Rows are points. To make a cloud, some directions were put in groups of two or more. Within a group, all points are equally far from the middle, so they leave a hole (a ring in 2 directions, a hollow ball in 3). The other directions are filled evenly. Then the cloud was stretched, turned, moved and blurred a little. How many holes are there, and how many directions does each take, smallest first?
In the rows, 128 means zero.

Cloud (19 x 3):
[[118 114  93]
 [116 182 136]
 [ 65 159 151]
 [110 156  79]
 [ 66 170 206]
 [ 83  96 130]
 [118 115 188]
 [ 42 194 161]
 [130 204 158]
 [ 64  80 145]
 [168 130 131]
 [181 106 154]
 [161  88 191]
 [140  88 205]
 [130 132 207]
 [ 63 158 215]
 [106 164  94]
 [ 67  83 113]
 [135 131  84]]
Holes: 0

Cloud (28 x 4):
[[ 97  75 182 131]
 [ 67 117 107 194]
 [ 92 232 100 159]
 [ 42  69 147  95]
 [169 158  65 168]
 [147 160 177 155]
 [104 111 111  81]
 [145 141 158 173]
 [ 56 186 105 145]
 [181 141 120  69]
 [ 62  92  83 174]
 [127 169 123  80]
 [131  74 126  76]
 [140 177  96  81]
 [ 90 209 108 113]
 [ 55 179 106 138]
 [107  72  86 185]
 [130  66 109  71]
 [153 139 172 129]
 [ 84 152  98 106]
 [191 163 136 166]
 [220 140 137 116]
 [ 13  92 107 132]
 [ 62 140  90 136]
 [142 112  68 173]
 [129  92  94 185]
 [ 66 222 110 165]
 [122  75  74 178]]
Holes: 1 (2)

Cloud (49 x 6):
[[182 161 138  91 154 147]
 [ 95 189 156 110  89 174]
 [ 67  77 151 126 150 100]
 [114 168 245 168 144 147]
 [111 172 201  87 141 117]
 [ 51 111 110 170 120 163]
 [ 98 163 134 117  61 146]
 [ 51 102 104 175 108 150]
 [144 120 111 185 189 156]
 [146 102 115 194 147 187]
 [186 154 178 113 120 172]
 [ 79  85  56 146 114 135]
 [191  99 114 113  91 128]
 [204 120 142 105 129 128]
 [183 108  94 117 142 183]
 [198 180 114 155 121 176]
 [159 145 200 143 107 114]
 [155 105 149 189 200  87]
 [ 80 113 175  85 123 152]
 [190 130  84 106 112 105]
 [143 194 171 124 167 138]
 [208 135 145 119 128 111]
 [ 91 148 197 195 136 175]
 [178 158 174 155 183  88]
 [140 163 165 199 122 181]
 [161  68 114 179 175  99]
 [156 168  83 128 107 128]
 [114 177 194 179 113 181]
 [192 187 151 145 160 157]
 [ 82 148 249 171 151 111]
 [105  94 172 202 124 107]
 [124 103 142 163 206 113]
 [178  69 110 123 112 128]
 [192 150 188 159 149 107]
 [184 176 181 173 158 162]
 [159  94 108 159 180 159]
 [ 67  88  82 125  71 165]
 [ 89  97 159 135 117 190]
 [128 157 136 143 134  81]
 [116  95 107 141  88 208]
 [ 68  71 100 124  81 128]
 [177 137 106 134  59 157]
 [ 98 185 152 100  93 175]
 [101 104 127 110 168 144]
 [162  68  46 156  83 169]
 [ 52 136 180 172 157 157]
 [166 154 219 177 161 127]
 [ 84 195 200 141 126 162]
 [ 70 153 225 162 181 105]]
Holes: 3 (2, 2, 2)

Cloud (107 x 9):
[[161 139 119 119 195 110 151 139  79]
 [132 110 153  89 154  99 199 130 139]
 [171 112 173 132 130  81  93  96 145]
 [173  90  72 186 160 162 155 112 155]
 [153 183 129 153 121 197 167 149  45]
 [109 107  93 168 142 180  76 149 139]
 [113 136 157 152  84 134  99 111  53]
 [100 116  66 222  60 130  60 121 139]
 [169 126  71 237 114 102 146 106 104]
 [ 78 104 121 105 144 119 170 132 129]
 [169 124 142 170 168  69 131 149 114]
 [ 94 127  86 152  84 130 165 163  85]
 [114 165 105 182  98  62  68 130 156]
 [131  98  72 244 101  97  85  76 169]
 [165 167 119 107  95 138 203 146 109]
 [115 132 155 126 117 158 189  97 159]
 [142  99 105 191 142 151 127 102 198]
 [ 94 113  83 179  72 150  60 110 111]
 [ 70 192 130  92  96 141 140  87  77]
 [157 155 176 111 183 163 197 156  91]
 [138 211 155 142 154 114  99 133 116]
 [175 150  94 157 108 125 109  93  69]
 [163  71  75 189  82 122 165 147 106]
 [142 185 110 126 133 173 121 100  44]
 [167 168 139 178  79 150 119 128  53]
 [134  88  85 178 174 167 130  97 155]
 [ 93 160 143 146  67 196 135 101 115]
 [116 130  97 125  87 140 114  80 201]
 [142  79 170 125 146 114 164 135  71]
 [106 120  65 120 101 140 138  57 138]
 [117 173 113 188  38 131 151 162 141]
 [119 161  93 228  53 159  79  80 123]
 [134 140 125 189 110 184  86  97 176]
 [131 190 112 159  54 139  65 105 161]
 [169 158  71 157 141 178 153 170 135]
 [147 139 168  72 124 136 159 136  32]
 [130  73 115 142 155 138 103  66  99]
 [149 173 138 160 125 194 201 144 107]
 [ 75 168 133 132 100  96 134 154 142]
 [139  86 109 104 160 174 172 115  56]
 [130 170 131 109 180 140 151 168  56]
 [124 180  74 126 109 157 105  77 130]
 [128 137  77 249  84 106  55  97 145]
 [140 130 155 137 149 121 216  80  95]
 [128 169 144 199  54 113 128 176 135]
 [154  68  83 143 129 119 144  65 110]
 [162 141  84 160 163 156 188  98  76]
 [115 205 156  94 161 126 106 117  83]
 [ 97 146  59 175 108 188 166  99 130]
 [122 216 144 141  74 111 160 138  82]
 [ 90 155 152 193  74 123 136 151 149]
 [137 157 111 124  37 112 131  91 150]
 [188 110  81 152 149 153 142 145  72]
 [149  96  68 137 141 152 163 113 181]
 [124 136 140 116 165 145  70 164  92]
 [150 115 186  94 184 136 118 151  78]
 [152 147  55 183 132 137 157  90 149]
 [124  96  62 126 159 186 160 136 117]
 [150 126 151 111  83 174 116 104  65]
 [161 153 166 195 105  85 164  96  88]
 [116 199 151 188  49 141 107 114  82]
 [153 124 121 118 146  89 140 115  56]
 [124 115  92 160 171  96 162  97 152]
 [107 147 115  87 115  96 159  83  80]
 [ 88 157 141  88 107 150 140 156  55]
 [180 159 139  70 114 157 164 153  99]
 [128 115  62 211 128  77 132 146 157]
 [133 217 141 144  81 122 171 142  81]
 [145 126 154 185 131 137 125 191 143]
 [ 86 183  79 132 103 156  73  99 121]
 [ 99 213 113 148 117 142 113 124  58]
 [135 131 134  87  58 118 143  94  77]
 [139  81  77 148  75 116 127  87 193]
 [154 175 130 181  65  93  97 173 154]
 [138 173 173 199 114 131 115 174 120]
 [168  83  63 211  86 111 156 105 182]
 [178  87  99 152 102 130  96  81 106]
 [124 110 190  67 136 172 128 114 126]
 [108 198 149 111 139 136 127 159  50]
 [ 74 121 145 137  81 148 107  75  86]
 [188 137 100 124  81 116 107 147 119]
 [153 138 104 192 123 177  95 185 149]
 [169  84 127 175 115 125  80 170 156]
 [112 144  88 135  57 168 143 142 166]
 [ 81 120 155  49 147 119 142  92 125]
 [186 136 125  77 147 137 158 131 142]
 [175 130 145 172 108 153 121 195 124]
 [167 130  93 238 104 175  99 112 123]
 [ 88 125 171 108 102  97  97  71 164]
 [145 210 113 158  95 147 161 140  49]
 [129 191 109 186  39 153  73 116 149]
 [194  78  94 211 118 121 121 101 159]
 [113 127 159  42 161 123 130 124  62]
 [ 81 195 126 154  56 168 154 112 113]
 [172 128 125 189  97 159 132  62  97]
 [120 138 116 100 123 201  84 131 148]
 [168  95 175 102 176  92 174 118 112]
 [151  72  94 134 162  96 157 128  92]
 [ 86 142 161 122  61 172 125  98 108]
 [ 87 193  83 137 127 167 140 130  84]
 [154 148 131  76 131 186 214 116  70]
 [121 132 133 136 144 111 100 178  72]
 [174 190 170 153 161 151 121 147 118]
 [151 162  88 243  82 176 150 135 139]
 [162 122 144 155 126 142 207 178  74]
 [121 148 158 154 110 183 125  82  57]
 [139 134 129 185  70 117 167 184  88]]
Holes: 2 (3, 6)

Cloud (96 x 9):
[[161 116 104 163 132 124  87  94  57]
 [138  95 185 135 152 168 122 181 134]
 [171 172  72 171 117 122 110 223 102]
 [152 103 155 135 113  82 182 149 166]
 [ 54 146 105  90 171 139 171 173  94]
 [166 145 114 164  83 173 189 124 156]
 [164 131 117  77 141 175 134 196 215]
 [ 96  73  83 118 114 132 136 191 163]
 [169 135 134 180  89 109 127 146  30]
 [113 164 145  81  81 152 118 145 198]
 [179 128 130 164 114 108 131 179 235]
 [113 181 135 181 133  76 156  38 169]
 [148 142  75 176 145 101  70 131  98]
 [ 88 123  95 179 136  99 154 191 189]
 [115 121 137 214 112  86  95  74 110]
 [117 133 199 147  99 127 153 173 160]
 [148 123  74 119  99 107 144 249 136]
 [104 145 211 168 177 165 155 154 108]
 [141 165 129 187  98 121 123 218 179]
 [128 150  95 151 197 142  82 220 153]
 [169 174 163 208 109 140 158 102  36]
 [111 161  79 205 152  90 124 136 208]
 [131 127 206 152 147 154 132 184 148]
 [159 125 144 199 128  75 110 168 107]
 [114 117 101 130 104 198 155 185 185]
 [ 97 138  58 141 109 139 161  46  94]
 [125 117  46 122 135 127 159 204 185]
 [149 133  90 134 181 194  94 167 170]
 [122 132 100 106 152 112 185 126  51]
 [187 134  74 110 125 177  61 131 115]
 [130 183  91 130  79 193  87 204  59]
 [134 144  57 185 153 149  85 103  85]
 [111 167  83 166  97 125  78 208  87]
 [138 180 177 175  94 109 187 133 155]
 [118 109 156 114 129 176 189 193 127]
 [172 123  81 120  89 143 162 101 180]
 [141 180  82 153  65 139 106  65  84]
 [190 208 135 109 121 138 141 168 113]
 [163 116 177 128 103  89 110 209 165]
 [111 101 145 204 143 214 125 142 163]
 [103 101  92 164 197 182 116 128 161]
 [168  91  41  92  82 149 120 137 137]
 [143 139 201 117 135 163 105 218 130]
 [129 203 118 189 133 183 155  77  38]
 [125  79 118 149 163 166  94 167  88]
 [210 125 159 195  84 100 112 132 139]
 [133 101  61  78 136 183  89 126 100]
 [101 173 135 170 125 205  80 102 151]
 [189 110 156 137  72 195  89 138  73]
 [160 180 111 174 163 199 159 159  87]
 [174 140  91 169 111 104 113 200 225]
 [116 193 160 155 139 140  79 176  40]
 [ 86 197 142 117 163  83 118 142 124]
 [ 99 163  90 134 116  99  85 240 148]
 [126 164 119 179 201 153 184 183 185]
 [ 74 159  90 105  98 176 120  85  58]
 [184 159 197 130  95 144  69 170  90]
 [132  94 157 149 179 141 109 171 102]
 [138 159 107 175  81  77 108  67 167]
 [113  88 176 163 121 111 161 133 193]
 [202 155 147 204 147 167 140 168 125]
 [ 67 176 120 114 115  86 100 171 112]
 [140 159 145 147  65 141  97 238 112]
 [138 113  83 142  86  89 132 213 111]
 [138 143  91 116 181 137  90 239 206]
 [119 115 188 105 159 163 138 132  81]
 [153 155 102 201 153 133 152 161  41]
 [106  94  64  95 142 173 136 204 189]
 [195 130 150 207  73 109 161 145 129]
 [110 132  96 152  97 202 143 197 113]
 [126 102 171 135  83 147 141 195 171]
 [142 134 117 193  87  74 117  68 189]
 [ 93 114  94 169 106 139 164 162  66]
 [ 97 117 105 141 136 133  59 203  98]
 [154 159  78 148 162 112 125  86 159]
 [109 171 158 181  97 119 215 106 105]
 [127 181 183 187  51 126 121  87 105]
 [194 180  65 143 105 181  65 186 116]
 [ 92 133 160 125 151 182 161  48  64]
 [171 190 197 157  99 117 108 163 136]
 [173 148 176 143  88 178  95 130  32]
 [ 73 112  76 147 191 176 163  74 168]
 [145 144 120 101  46 123 145 100 161]
 [199 111 134 163  81 117 179 101 112]
 [113 122  77 163 178  99 187 182 169]
 [149 150  81 183  93 139  49 150 169]
 [ 60 140  76 145 120 191 130  56 111]
 [ 66 177 103 127 123 137 191  63 132]
 [149 101  87 120  52 197 100 161 161]
 [131 135 116 120  63 186 133 196 178]
 [148 165 158  56 133 144 161 145 128]
 [ 61 152  72  92 174 198 112 168 109]
 [128 173 108 188 131  86 141 202 128]
 [140 132 192 169 112 174 101 165  61]
 [115 193 127 167 161 198  77 187 111]
 [157 178 180 105 131 160  80 130 121]]
Holes: 2 (4, 4)

Cloud (91 x 9):
[[104 119 155 108 111 155 206  89 116]
 [136 153 206 143 139  39 117 142 196]
 [160 176 188 113 143 178 162 128 140]
 [129 180 216 113 115 143 162  78 176]
 [127 182 131 148  63 179 133 113  96]
 [165 122 158 146 183 101 153 198 215]
 [111 161 102 154  95 109  90  79 107]
 [120 103 102  56 104  62  94 165 102]
 [180 103 109 188 103 122 162 156 132]
 [176 107  82 119  98 183 108 116 109]
 [147 205 158 197 121 100 102  89 204]
 [197 105 135  97 157  54 177 173 126]
 [134 122 205 107 142  85 151 146 213]
 [139  93  49 113  71  89 183 134 129]
 [120  98 116 196 130 103 140 158 205]
 [111 103  82 183 128 161 132  90 168]
 [182 138  98 165 177 126  55 106 183]
 [128 141 199  90 129  77 179  87 111]
 [ 73  78  87 112 117 117 151 135 184]
 [177 122 155 157 174 163  93 197 172]
 [ 63 120 183 138  75 136 172 116 177]
 [ 44  99 161  70 106  95 132 114 161]
 [172 146 165 159 189 135 187 179 185]
 [216 126  74 126 140 109  65 134 126]
 [151 198 164 168 118 157  59 106 147]
 [120 148 152 175  88 101 184 112 226]
 [ 95 170 123 182 141 194  91 123 159]
 [ 96 151 226 127  93 131 135 132 101]
 [202 191 151 136 129  56 143 135  97]
 [154  67 111 105 128  56 118 121 107]
 [137 110  61 174 101 192 165 168 148]
 [114 100 182 108 136  54 189 164 186]
 [195  87 168 142  97  70 149 137 128]
 [128 156 158  88  66  49 187 148  78]
 [176 121  90 144 101 158 123 154  69]
 [163 146 169 109  79   7 117  93 124]
 [131  87  92 173 141 114  94 104 152]
 [152 102  63 121 154 109  54 174 129]
 [130 162 104 149  59 145 160  73  92]
 [161 107 103  65  86  82  63 120 109]
 [202 145 165 118 113 164  77 101  81]
 [151 201 133 145  69 112 202  97 182]
 [148 115 124  61  93 132 161 186 117]
 [105  74 127 150 139 124 180 117 207]
 [158  94  97 126  60  86 193 104 146]
 [173 151 172 122 105   9 135 155 139]
 [139 121 136 175 189 105 154 148 188]
 [198 147 135 117 178  95  60 127 121]
 [ 94 112 168  96 119  21 136 142 149]
 [148 197 101 177 103  51 128 107 140]
 [194 132  86 118 138  77 159 102 127]
 [132  92  50 105  96 160 175 146 118]
 [122 168 153 128 128  62  53  60 207]
 [195 148 183  73 132 114  82  95  73]
 [168 141 153 189 189 148 111 129 212]
 [111  87 151 120 162 159 144 214 147]
 [206 106 163 123 158  48 147 189 138]
 [107  88 169  65 115  66 115 181 105]
 [183 108 183 135 143 176 148 126 178]
 [177 107  97 145 167 101  53 100 198]
 [177 119 159 157 117  39 143 182 155]
 [160 104 104 156 108 201 106 141 138]
 [197 139 157 156 108  82 100 149 178]
 [119 160 194 113 134 148 130 174  79]
 [228 112 162 156 131  95 125 136 132]
 [167 207 129 135  65 123 158  88 160]
 [122 202 139 136 104 103 224 118 193]
 [178 114 102  61 155 125 132 188 101]
 [118  81  57  76 123 109 106 141 129]
 [104 108  76 168  85 119 110 134 176]
 [ 87  96  94 128 146  71 155 185 184]
 [ 78 153 200 146 139 167 108 131 137]
 [191 175 151 110  91  69 145  63  95]
 [133 139 129 136  45  54 127  92 117]
 [129 120 175 102  66 139 115 149 118]
 [ 74 166 114  80 118 129 120 106 123]
 [130 149  44 157 108 132 159 100 120]
 [141  93  66 138 105 182  88  96 138]
 [162 102 200  73 121  80 169 138 170]
 [132 163 133  83 138 143 107  62 146]
 [145 154  52  91  72 113 128 138 149]
 [119 196 101 147 113  84 156  99 227]
 [138 146 215 135  87  63 184 152 146]
 [204 116  88 109 138  64 161 127 123]
 [109 164 158 187 114 192 140 138 129]
 [208 179 165 156 148 125  67 125 118]
 [192 211 158 190 116  93 117 116 147]
 [ 98 154 132  68 100  80  68  97  91]
 [163 103 140  99 121 121 172 173  54]
 [127 128  53  97  77  80  88 141 120]
 [179 143 119 132  55  71 175  99 166]]
Holes: 3 (2, 2, 4)

Cloud (87 x 9):
[[ 73 121 171 117 166 127 182 135 138]
 [140 134 217 146  96  98  73 158 122]
 [ 96  97  93 141  89 126 127 160 121]
 [133  70 139 177 114 152 132 139 181]
 [126 182 171 171  61 155 214 145  92]
 [119 157 151 140 145 203 162 150 150]
 [189 117 158 183 178 140  88 160 121]
 [162 151 100 138 180 144 166 109 117]
 [ 95  98  83 144 120 144 191 119 102]
 [139 124 142  44 108  96 157 118 117]
 [123  51 141  65 152 100 159 154 164]
 [102 126 196 164  71 106 104 120 113]
 [102 164 150 167 109 108 153 174 127]
 [168 147 115 129 125  84 116 161  59]
 [ 60  89 101 138  93 111 145 138 141]
 [143 106  93 126 190 125 136 157 127]
 [111 134 182 207 114 133 127 115 113]
 [107  94 147 239 128 127 191 127 153]
 [191 206 177 179  99 103 145 119 125]
 [137  78 155 135 154 182 169 126 142]
 [205 123 148 182 162 115 147 160  53]
 [132 132 180 132 119  42 159 170 111]
 [162  96 138  61 131  87 120 149 152]
 [124 120 118 149 117 172 249 159 116]
 [177 182 168 124  67  65 173 125  54]
 [102 115 148  72 144 145  74 141  93]
 [112  81 149  74 145 168  72 122  87]
 [196 165 190 121  99  78 107 147 139]
 [ 99  92 132 175 116 132  86  92 152]
 [170  95 138 162  99  85 208 165 136]
 [171 159 150 219 114 111 175 148 125]
 [130 176 115 146 158 148 212 114 134]
 [123 177 151 118 128 135 153 176 168]
 [ 89  83 153 164 110 117 132 130  79]
 [105 168 142 108  95 127 217 148 160]
 [199 145 120 148  88 172  73 128  66]
 [121  75  90  91 127 122 175 142 113]
 [152 127 155  52 152  92  62 142  88]
 [116  82 104 130 162 116 210 158 182]
 [134 122  96 112  70 195 169 149  51]
 [105  83 116 133 171 135 207 148 183]
 [103 130  66 154 134 186 187 133 143]
 [136 140 184 154  95  80 218 137 100]
 [188 103 117 147 148 143 177  94 125]
 [190  95 134 182 122 145 187 133  97]
 [160  99 111 104 194  94 114 114 111]
 [129  97  93 164  98 177 192 127  68]
 [186 132 148 189 144 145 120 143  48]
 [103 159 151 124 136  86 191 146 146]
 [ 87 133 150 105  58 121 202 155 132]
 [169 145 140 170  89 138  52 144  73]
 [144 115 103 134 177  53 128 162 120]
 [145 148 142 150 157 106 152 202 118]
 [130 108  90 103  88 138 147 187 137]
 [192 131 141 162 147 113 190 188  86]
 [101 138 159 101  68 119 176 177 124]
 [199 132 133  96  97 131  94 134 119]
 [131 127 152  51  92 120 185 156  85]
 [133 107 162  92 137 111 140 166 183]
 [ 98 170 108 210  90 135 189 121 116]
 [212  85 154 172 160 116 117 173 118]
 [141  79  93 129 146 135 202 169 121]
 [112 112 170  99 196  77 191 116 113]
 [127 132 169 143  91 119 213 170 114]
 [113 113 126 163 163 116 203 171 144]
 [ 93  97 190 103  77 107 189 149  88]
 [112  99 154 132  55  53 178 152 150]
 [ 69 107 195  68 137 120 133 129 126]
 [149 172 133 174 117  71 144 159 104]
 [157  61 122 136 159 126 102 128 149]
 [215 141 142 108 131 117 138 149 142]
 [154 188 140 142 116  99 106 192  85]
 [180 146 163  96 159  98 131 178 159]
 [176 158 190 111  69 168 127 134  91]
 [169 152 161 174 133 123 192 157  66]
 [ 99 160 175  78  99 139 174 108 129]
 [ 85 110 145  92  94 102 113 105 172]
 [164  64 158 141  87  59 113 182 147]
 [176 131 133 185 103 164 198 106 137]
 [214 166 139 164 117 137  87 121  31]
 [162 137  96 127 150 193 214  96 115]
 [102  58 173 138 117 122 133 142 208]
 [144  96 104 134  76 110 160 141  91]
 [105 101 210 150  83 105 176 148 112]
 [149 150 166  58 127  56 134 179 123]
 [128  76 151  79 152 108 117  77  91]
 [150 104 101 190  98 161 191 164 118]]
Holes: 2 (2, 3)

Cloud (99 x 9):
[[112 147 126 118 121  72  49  70 120]
 [110 170  64 105  96 155 146 195 123]
 [131 142 163 134 114 162 199 178 150]
 [147 183 128 153 143 221 119 189 101]
 [117  55 185 129  89 130 113 205 137]
 [130  81 135  84 131 121 128  72 159]
 [111 101  44 143  86 135 171 139 214]
 [148 162 140  82  90  57  99  41 114]
 [141  93  64  77 118 164  83 160 184]
 [120  68  93  97  92  59 185 125 121]
 [161 119  63 130 155 166 133 131 129]
 [114  99 189  74  90 119 130 147 127]
 [128  93 112 158  96  70 197  64 159]
 [128 146  55 161 110 127 127 165 182]
 [ 73 101 120 105  53 117 120 176  60]
 [134 128  83 158 129 156 152 204 140]
 [109  84 196  83  91 155 159 112  47]
 [151 168  60 163 117 154 150  92 166]
 [106 121 158 123  83 101 101 131 165]
 [149 160  73 165 101 189 128 130 200]
 [143  89  43 112 152 135 137 104 175]
 [160 122 163 135 105 217 117 153 107]
 [ 56 130 139 131  35 101 101 144 120]
 [102 121 157 123  87 192  92 101 133]
 [ 72  81 113  73  80  87  88 153 172]
 [125  26 228 119  79  99 139 154  82]
 [116 132  95 142 138 156 219 194 150]
 [135  94 124 120  40 195 120 119 178]
 [126  99  60 136 114  71 103  75 181]
 [141  68 106 112 135 122 248 124 143]
 [117  95 115 108 132  68 109 151 122]
 [159 107  63 142 154 214 154 146 188]
 [145  42 187 110  95 190 149  96 108]
 [ 86  93 120 125  85  48 188 183 107]
 [161 145 154 134 107  91 155  62 193]
 [104 145 164 153 120 105 226 153 170]
 [179 166  44 125 108 170 102 100 137]
 [160 131 130 160 100 143 160 171 163]
 [127  81 218 105 101 178 154 194 100]
 [135 176 109 187 152 114  67 115  90]
 [ 56 138 209 126 110 111 143 171  92]
 [114 130 100 108 159 124 198 199 102]
 [ 95  93 115 144  73  91 134 140 184]
 [171 118 178 135  98 147 156  97 156]
 [110   7 126  97 124 117  88 214 153]
 [167  52 190  99 102 108 110 196 118]
 [113 141  90 102 122 132 158  47 137]
 [ 99  66 127  90 103 127  90 159  26]
 [128 176 144 165 139  81  77  40 139]
 [175 134  91 149 163  74  74  41 130]
 [128 107 144 160 124  77 157 145  92]
 [ 91  58  82 118  35 117 123 142 186]
 [ 81  28 105  84 113  60 166 192 173]
 [123  98 124  87 117 167  80 206  26]
 [137  98 105 101  90 162 102 130  65]
 [ 75 106 185 106 143  25 170 136 104]
 [204  92 149 117 141 100 112  54 171]
 [191  93 121  81 123 163 180 150 105]
 [168  81  91  84 100  95 124 127 135]
 [ 87  96 156 175 141 137 128 187 140]
 [185 146 145 132  93 137 117 151  24]
 [150  64 135  81 139 113 164  60 159]
 [136 122 224 119  64  73 120 117  47]
 [ 93 167 132 141  40  90 117  86 138]
 [161 140  77 173 127 106 163 154 201]
 [126 107 148 109 172  95 172 159 166]
 [174 131  99 154 129  57 184 131 144]
 [ 70  98 180  66  82  61 127 161 105]
 [ 90 185 121 135  43 143 124 118 134]
 [193  87 128 133 184  99  97 100 142]
 [120 113 114 125 114 139 207  49 222]
 [118 132 170 102 109 165 114  92 115]
 [ 65  96 140  48  80  77 129 142  93]
 [154  53 100  85 123 219 102 192 116]
 [ 95  70 201 108 109  98  89 118 106]
 [164 169  91 166 152  84  95 105 103]
 [146 142 123 111 142 135 193  86 191]
 [ 87  79 143 116 113  76  99 199  51]
 [136  71 101 140 172  85 145 207 164]
 [ 97 165 115 131  29 154  83 154 128]
 [146 146 109 121 155  44 130  99  98]
 [160 155 111 122  57 104 104 120  77]
 [134  81 121 130  66  99  84  85 172]
 [188 167 149 116 104 236  55  73  69]
 [101 114  99 142 132 100  51 154 125]
 [115 169 116 127  75  89  92 160 181]
 [132  94 142  86 133 211  82 156 133]
 [142 189 117 130 138  45 106  17 157]
 [114  92 145  87 110 133 239 148 164]
 [114  91 159 104  59 150 206 194  98]
 [145 133  92 104 121 205  89 131  97]
 [130 140 125 147 126 148 202  98 211]
 [189 176 169 173 145 180 120 114  55]
 [155 138 101  77 113 148 178 165 135]
 [ 90 129 160 144 116  54 196 105 189]
 [110  56 196  95 148 161 145 193 128]
 [158 121 147 143 176 200 174 162 113]
 [134 121 150 149 113 187 120 183  74]
 [117 162 155 157 137 193 104 151 136]]
Holes: 1 (3)
